Each row is a point. To make a cloud, some directions were put in groups of two or more. Within a group, all points are equally far from the middle, so they leave a hole (a ring in 2 directions, a hollow ball in 3). The other directions are filled evenly. Then the cloud was stretched, turned, moved and blurred a little. Count the holes, and give their numbers of directions, smallest first.
(in the rows, 128 means zero)

Cloud:
[[127 100]
 [136  99]
 [ 97 124]
 [ 93 157]
 [ 92 135]
 [125 175]
 [ 98 165]
 [146 166]
 [100 119]
 [150 163]
 [ 92 155]
 [166 127]
 [ 91 148]]
Holes: 1 (2)

Cloud, 19 rows:
[[ 98 141 172]
 [153 167 145]
 [ 95 164 159]
 [142 163 168]
 [146 114 157]
 [126 118 172]
 [139 178 147]
 [104 134 174]
 [151 129 163]
 [131 164 105]
 [128 156 100]
 [155 123 132]
 [159 146 129]
 [ 96 168 156]
 [ 95 153 167]
 [134 161 174]
 [ 87 125 153]
 [143 128 171]
 [113 150  99]]
Holes: 1 (3)

Cloud (27 x 4):
[[134 136  77  97]
 [138  82 122 102]
 [133 137 164 108]
 [127  85 119 135]
 [118 178 104  94]
 [ 80 125 123 113]
 [112 185 113 123]
 [141 132  75 103]
 [122 158  97  81]
 [158 177 117 122]
 [126 185 112 100]
 [173 113 128 111]
 [173 153 124 115]
 [152 172 110 142]
 [ 83 127 140 103]
 [135 158 148  86]
 [174 118  99 108]
 [168 127  84 118]
 [ 86 141 147 114]
 [111 140 162  96]
 [ 81 133 138 110]
 [116  91 109 136]
 [128 167 127  78]
 [135  90 126 143]
 [146 172 134  95]
 [126 105 116  76]
 [102 135 154  86]]
Holes: 2 (2, 2)
